Each row of a before or after table is a point. One or more steps were done to the points. Then noise was added and the rows were shuffled. The steps act on how far a point lies along the listed directions, d1 being the first. Name the steps. A step turns or swaps two directions, mirrors them in a line or flattens them onto one, adds a multiple of one to another, or multiplies one. Angles are multiples of 10 degrees, from the lower direction toward the higher: turns from -170 to 170, lines from 10 to 170 but not 90. Use the fewest steps. Two steps may share a direction if one is a turn and the other turns, adds or multiplies; they go together, in the order done. Otherwise the lowest direction goes first.
In the rows, zero is written as 128.

Directions:
(1): [163 111 155]
(2): [113 155 164]
(3): [100  93 142]
Before:
[[156 121 169]
 [153 152 161]
 [142 111  89]
 [120 133 148]
 [183 133  88]
 [144 137  62]
 [156 152 154]
 [159 155 171]
 [116 103  90]
 [158 153  71]
 [159 120 145]
 [145  87 124]
 [145 109 109]]
After:
[[105 127  85]
 [123 147 167]
 [123 117  89]
 [108 149 144]
 [120 114  76]
 [104 138 104]
 [ 97 153 132]
 [126 148 168]
 [125 152 181]
 [113 153 160]
 [ 99 160 146]
 [121 120  92]
 [136 117 112]]
Steps: turn d1 and d2 by -170 degrees; multiply d3 by 0

Directions:
(1): [ 81  97 155 164 136 136 143 111]
(2): [112 107 137 111 124 158  68 147]
(3): [119  85  76 108 122 144 151 128]
(4): [151 112  97 171 147 109  94 107]
(5): [158 102 156 101 121 131 127  76]
(6): [128 101 138 131  80  80 123 149]
Before:
[[180 159 110  80  85 124 118 155]
 [168 161 142 108 105 108 109 161]
 [167 162 146  81 119 130  84 136]
 [ 79 105 107 185 145 122 144 146]
 [124 174 161 144 125 133 117 155]
 [135 147 147 140 155 117 128 104]
 [ 80 126 114 170 137 152 132 153]
 [150 175 129 137 116 117 114 131]
 [110 125 136 108 121 145 167 158]
 [157 157 100 103 136 132 115 151]
 [113 139 156 125 117 108  93 135]]
After (11 x 8):
[[168 137 149 166 141 118  76  98]
 [ 93  68 157 125 127 154 115 107]
 [189 147 125 136 119  92  91 141]
 [179 166 107  85  87 120 130 158]
 [190 178 110 135 139  87 119 118]
 [167 148 113  90 133 135 117 131]
 [146 132 136 158 133  78 101  95]
 [113  89 160 121 122 165 122  90]
 [165 152 114 159 128 114  70 112]
 [106 119 158  79 110 161 161 155]
 [131 142 118 173 171 113  90 120]]
Steps: turn d2 and d5 by 140 degrees; add -1.5 times d3 to d4

Directions:
(1): [136 136 185  94 110 127 142 144  98 141 154 172 161 147]
(2): [169 129 124 138 128 139 126 139 149 181 156 138  74 163]
(3): [135 134 133  81 162  71 140 124 111 147 120 124  93  89]
(4): [122 116 115 123 141 164 113 188 122 133  89 174 115  99]
(5): [160 167  93 129 158 130 149 125 156 154 132 142 185 111]
Before (9 x 14):
[[130 101 120 162 118 157 112 142 143 115 154 118  81 155]
 [ 77 125 217  83  87  87 108 107  58  88 138 124 116 127]
 [157 150 157  67 148  85 149 160 106 179 125 173 122  90]
 [142 136  61 163 118 160  93 147 157 121 110 131 120 121]
 [109 124 139 130 110 157 136 135 110 148 118 179 146 116]
 [ 87  91 113 152 112 154  94 146 145  89 122  95  73 149]
 [163 155 131 115 156 102 156 120 129 173 139 149 108 121]
 [120  95 144 155  95 142 129 116 139  97 121  98 117 166]
 [106 165 119 130 141 148 139 108 107  93 119 107 156 106]]
After (9 x 14):
[[ 91 134  82 146 141 152 119 137 159  73 106 104 179 109]
 [129 139 113 126 133 142 139 133 124 172 117 176 127 106]
 [122 188 152  80 143  84 144  99 103 122 137 141 210  85]
 [148 173 111 141 144 159 143 119 133 145 146 119 123 133]
 [148 133 179  74 124  97 146 165  95 175 135 177 107 114]
 [115 112 123 147 119 127 140 105 144  87 102  94 161 128]
 [ 98 104 112 151 127 142 116 129 128  69 123 107 140 112]
 [124 118 174 115 116 109 135 123  92 128 137 142  81 142]
 [139 126  71 164 110 162  89 152 153 120 113 130 107 130]]
Steps: flatten d1 and d3 onto the line at 40 degrees; add -0.7 times d4 to d2; turn d2 and d5 by -110 degrees

Directions:
(1): [112 169 115 122 151 132 141 122 138 185 109 127  61 172 135 143 113 109
  77 108 114 130 144 121 150  85 149 122 100 101 122  85]
(2): [157 130  64 137 118 137 198 120 115 143  99  76 144 158  81 109 120 142
 158 156 149 120 134 154 156 125 113 100 116 155 124 123]
Before (8 x 32):
[[146 119 123 118 115 132 107 132 121 103 142 133 160 135 138 114 147 144
  156 140 136 102 117 139 130 139 109 123 148 133 124 145]
 [ 85 163 180 107 142 114  68 124 141 142 134 181  80 119 167 160 116  93
   70 102  93 125 135 109 125 116 140 145 137  90 127  99]
 [120 107 151 135 103 117  97 136 100  82 160 147 170  94 139 127 152 132
  153 124 128 130 122 122 115 157 110 133 150 147 137 167]
 [133 112 113 131 114 123 136 122 113  76 134  98 179 105 101 115 134 141
  166 165 134 113 112 136 128 141 106 126 116 155 127 160]
 [127 111 153 131 121 135 100 113 121  89 134 129 151  99 105 107 136 126
  159 139 133 136 118 122 124 151 104 130 147 140 125 158]
 [129 135  90 135 142 138 165 129 111 166 115  86 140 153 131 104 122 137
  130 129 145 131 152 124 155 104 124 117 108 128 109 117]
 [115 130 150 125 133 112  87 132 128 115 159 147 126 116 145 118 128 121
  109  99 114 130 136 120 116 133 147 150 140 102 116 117]
 [131 202  33 130 134 136 203 116 128 218  70  70  76 227  85 134 104 119
   91 122 123 132 147 152 202  58 144 101  84 120 124  57]]
After (8 x 32):
[[138 122  87 138 133 138 165 130 107 149 117  84 162 142 127  98 125 143
  147 138 151 130 149 127 149 116 118 116 118 139 111 128]
 [158 175   8 137 112 137 233 116 114 186  67  43 132 210  56 113 110 140
  143 150 146 125 138 170 202  87 121  90  97 154 126  83]
 [ 90 179 150 109 148 119 100 118 141 170 115 160  62 146 150 155 107  92
   64 106  94 122 142 116 143  97 140 132 122  91 124  80]
 [107 118 168 131 111 115  79 137 106  93 164 164 148  94 153 137 151 122
  130 111 118 133 124 113 113 148 120 142 148 133 135 156]
 [139 120 136 117 117 132  92 133 125 102 148 145 156 129 147 120 148 141
  147 134 131 103 115 135 125 138 114 131 149 126 127 145]
 [114 139 142 125 139 115  94 130 130 131 153 144 110 128 145 121 125 118
   98  97 113 128 141 120 124 122 150 147 132  98 117 106]
 [118 116 167 128 127 133  84 115 126  92 140 142 139  96 119 114 137 120
  144 130 125 139 117 113 118 146 110 137 148 129 125 154]
 [125 107 138 128 115 118 111 124 116  67 145 118 179  89 116 120 137 137
  160 155 127 113 109 127 117 147 109 137 124 148 127 165]]
Steps: turn d1 and d2 by 30 degrees

Directions:
(1): [113 157 106 128 180 128 116 114 150 115 118 184 146 138 140 173 172 142
 161 177 114 164  94 121  97  92 143  88 190 103 166  95 119 150 157 141
 127 143 136 136 128 126 127 164 147 161 107  84 132 140 135 110 150 132
 116 154 110 139 154  65 108 155 154 159]
(2): [117 105 165 168 100 117 124 111 130 165 152 167 146 117 133 139 107 108
 178 121 168 137 110 106 157 121 192 133 119 101 149 154 131 140 133 174
 117 134 116 174 128 133 132 102  71 141 114 131  64 134  59  99 149 165
 121 161 145 117 125 106 143  87 103 103]
(3): [180 103 118 109 146 112 163 130  93 196 153 125 146 146 138 145 151 158
 192 101 181 120 106 136 107 159 134 137 131  83 161 146 152 126  76  80
 150 113 137 133 122 110 139 151 129 132 130 123 124 120 144 153 113  74
  72 110 140 168 156 131 169 147 124 134]
(4): [111 136 180 132 128 156 164 134 102 100  96  97 159 132 111 171  71 125
  92 135 170 159 119 128 133 136  86  94 124  99 135 153 157 150 125 102
 139 154 158 113 185 151  86 159 101 158 174 115 146 149  90 188 146 142
  99 147 118 126 118 111 124 122 158 106]
(5): [102 182 111 183 133 125 143 135 108 112 128 136 104 170 157 116 113 130
 112 103 144  98 100 166 129 114  98 156 136  84  92 120 116 204 143 148
 155 144 164 146 126 110 116 113 109  97 117 155 101 119 146  93 152 108
  73 166 120 137 141 186  97 166 114 130]
(6): [ 65 137 129 121 109 160 107 188 107 138 146 139 138 107 150 100  74 182
 182 137 110 136 141 120 170 146  95 146 157 145  91 148 172 122 164 112
 125 112  87 124 115 118  88 165 147 144 121 111 126 154 123 117 140 141
 102 106 137 147 140 116 134 133  67 182]
Before:
[[101  88 211 138  75 151 142 144 122 121 115  69 165  81  81 116  46 123
   97 109 153 151 155 100 201 164 104 128  88 160 118 169 149  88 118 109
  122 138 111 110 180 157  70 126 109 157 174 147 133 147  51 198 116 176
  153 113 139 106  89 117 151  77 131  71]
 [ 74 151  91 123 126 139  76 149 174  70 105 126 119 137 127 130 147 116
   51 170  69 143 146 134 126  89 101 109 148 192 103  86  95 129 179 148
  106 156 131 114 115 136 104 117 163 114 113 112 136 118 157 116 128 170
  189 138 114 100 120 148  80 131 144 142]
 [154 125  99  70 164 120 110 124 159 149 136 120 120 120 132 127 173 158
  130 141  88 121 134 120 113 134 127 146 136 151 127 108 115 100 107 114
  126 109 124 115  92 116 163 151 185 119 111 111 153 121 180 133 117 104
  138  93 146 132 128 118 122 163 139 174]
 [146 139  89 125 143 120 112 103 172  77 128 104 118 121 119 158 170  89
   54 124  95 127 142 132  95 114 127  94 119 135 148  92  95 124 126 135
  127 145 161 111 145 138 149 116 137 115 128 129 145 121 152 136 127 125
  179 141 119  96 127 128 101 122 159  96]
 [152 138 130 135 139 118 123 112 135 103  98 122 131 145 125 172 162 112
  102 146 143 137 127 131  77 100 126  96 136 114 152  88 121 139 126 137
  139 149 152 111 132 140 126 134 120 145 135 129 145 128 128 153 136 122
  151 148 123 101 139 106 124 136 183  98]
 [152 166  92 125 156 129 128 117 163  96 119 113 110 163 125 134 173  99
   99 157 101 137 120 123 102 106 111 109 136 134 131  99  95 139 117 134
  149 131 145 108 118 119 144 110 145 131 119 127 157 113 166 121 120 110
  139 127  95 118 133 108 106 166 164 134]
 [104 177 107 153 170 135 143 115 134  57  77 104  96 148 126 161 134 104
   29 137 122 133 103 180  75  87  77 100 152  86 110 102 109 177 151 143
  157 161 197 124 168 127 118 129 133 113 146 124 152 127 152 128 146  95
  126 165  88 125 148 145  64 190 191 122]
 [ 71 148 135 135 155 154 102 128 148  79 109 165 162 123 132 125 134 137
  117 173  94 163 126 130 122 113 125 108 157 137 159 104 119 139 162 133
  121 156 118 119 139 146 119 150 131 142 114  89 134 147 121 128 152 156
  138 145 115 105 114  94 107 144 137 149]
 [128 156  91 157 121 140 127 143 121  85 110 102  99 145 136  99 105 103
   47 106 106  76 129 173 123 140  94 153 114 137  94 117 102 155 132 117
  135 126 146 119 126 114 106  98 129  95 131 181 144 126 156 113 102 125
  147 142 140 104 124 198 110 156 140 120]
 [159  68 159  94 111 117 115 100 144 147 140 125 127  88  84 114 123 103
  154 136 109 148 143  86 143 165 179 126  99 169 138 140 149  64 111 129
   94 106  97 118 133 135 149 118 126 143 129 107 116 123 108 153 117 156
  186  76 162 111  96  87 156  75 127 104]
 [162 131 106 136 170  87 136 108 150 160 139 158 106 151 147 135 208 106
  149 123 126  99  82 129 101 105 171 131 150 105 173  90 102 134 121 122
  123 125 147 147  98 131 150 105 146 103  87 130  95 111 162  84 127  99
  136 134 123 128 152 130 147 152 136 148]
 [ 93 171 156 148 136 163 162 137 115  37  91  64 116 141 114 134  85 113
   26 120 115 122 119 141 131 139  50  98 115 149  98 125 128 145 145 114
  147 160 143  88 159 148  82 143 125 116 163 137 179 125 140 156 139 143
  127 126 108 121 109 159 103 141 159 118]
 [ 74 137 199 135  70 167 141 124 107 101 122  84 131 104 114 119  32 107
   98 141 146 134 158 118 153 133  97 127 100 133  72 164 160 126 143 116
  120 131 121 109 169 151  94 148  76 141 176 154 137 164  75 165 134 182
  139 141 133  97  91 141 124  78 112 108]]
After:
[[119 137 156  77 122 164 164 143  83 134 126  73 141 121 119 137  80 159
  137 141 147 137 150 133 110 158  62 119 134 116  97 150 180 109 106  42
  142 114 128  78 158 131  99 202 131 150 179 129 186 159 142 204 110 115
   99  98 127 147 126 130 148 130 129 149]
 [130 128 159 104 173 153 158 123 124  99 110 115 170 121 110 191 137 141
  133 162 139 174  95 102 105 143 109  54 161 129 184 129 152 104 128  90
  136 149 117 100 158 149  94 194 137 178 150  74 178 143 116 174 135 141
  118 111 117 147 138  55 147 130 174 145]
 [124 143 141 123 142 148 176 172  85 128 112  60 154 141 115 126  91 184
  115  96 159 129 122 154 146 173  26 141 137 108 111 138 158 138  98  41
  174 134 152  85 171 119  63 179 165 139 168 141 174 136 153 209 109  80
   63 100 119 167 139 159 140 174 144 124]
 [124 152 107 134 162 111 108 106 164 149 143 168 122 139 152 143 164 141
  152 140 114 122  95 125 122 102 160 148 151 104 131 107 100 160 131 170
  135 132 141 161  92 113 159 130 141 120  87 115  97 123 143  83 154 127
  106 150 145 124 136 114 101 163 129 163]
 [162 147 106 139 150 107 164 122  89 146 139 114  92 171 128 103 130 136
  143  84 144  94  95 159 111 166 102 170 120  87  99 123 145 169  95 100
  155 116 162 124 127  94 137 126 131  95 122 140 110 101 187 136 133  70
   69 103 148 157 135 186 130 167 119 124]
 [114  92 161 138 125 134 130 126 115 164 150 159 181 119 133 123 120 143
  184 127 163 147 119 120 139 154 164 136 124 105 184 149 146 122 106 111
  127 135 107 143 132 137 134 137  96 142 118 105  95 137  87 142 138 135
  105 130 145 126 120 107 165 118 107 126]
 [129  85 164 114 146 130 123  92 156 123 100 139 155  83  97 201 139  92
  116 171 150 191 115 107  96 100 178  59 144 109 192 139 137  89 132 148
  114 146 140 144 173 154 136 141 106 177 147  76 130 149  63 152 135 151
  180 143 114 112 135  30 128 106 187 107]
 [176 113  98 124 153 106 134  96 153 138 152 128 148 125 126 193 182 105
  128 114 150 138 114 124  88 126 163  86 129  87 194 113 115 127  96 119
  134 139 165 134 147 132 153 135 115 137 123 115 118 123 127 147 128 108
  135 148 133 123 147 100 136 119 157  93]
 [158 113  92  91 162 141 110 123 153 108 107 139 146 110 117 153 164 119
  105 170  90 136 130 126  91 135 143  89 156 154 174 103 114  89 128  94
  111 118 116 107 128 127 120 152 165 161 127 113 180 142 143 145  91 140
  183 119 136 110 135  80 137 139 177 144]
 [140 119 140 155 128  92 121  99 167 135 132 141  96 129 131 115 171  70
  106 120 117  97 105 117 133  98 186 135 115 136 152 101  90 126 137 156
  105 131 136 154 108 150 149  66 116  96  96 150  79 113 121  76 131 145
  181 143 128  92 117 142 136 109 130 116]
 [154 122 153 151 117 113 131 110 123 130 113 127 142 141 127 174 139 110
  128 132 175 137 119 122  96 111 146 109 122  97 157 109 131 143 116 145
  139 149 150 131 135 141 125 124  89 148 135 136 113 131  96 150 140 129
  136 158 136 102 137 110 140 117 163  84]
 [162  72 105  88 142 109 116 133 138 204 157 153 176 137 130 182 187 150
  195 147 164 160 111 107 107 131 174 101 152 126 199 129 139  92 100  96
  117 131 120 142 107 122 133 149 141 153 110  82 105 116 127 153 108 124
  130 115 145 151 157  91 167 115 139 140]
 [159 132 124 139 144 119 129 101 163 138 136 144 138 150 124 158 167  90
  154 158 140 155 106  97 115 106 169  99 135 111 168 122 106 134 110 153
  138 132 134 138 121 125 151 104 106 153 111 114 115 120 109 114 130 134
  134 143 110 115 133  68 130 133 153 116]]
Steps: turn d1 and d2 by 90 degrees; turn d3 and d5 by 140 degrees; turn d4 and d6 by 10 degrees
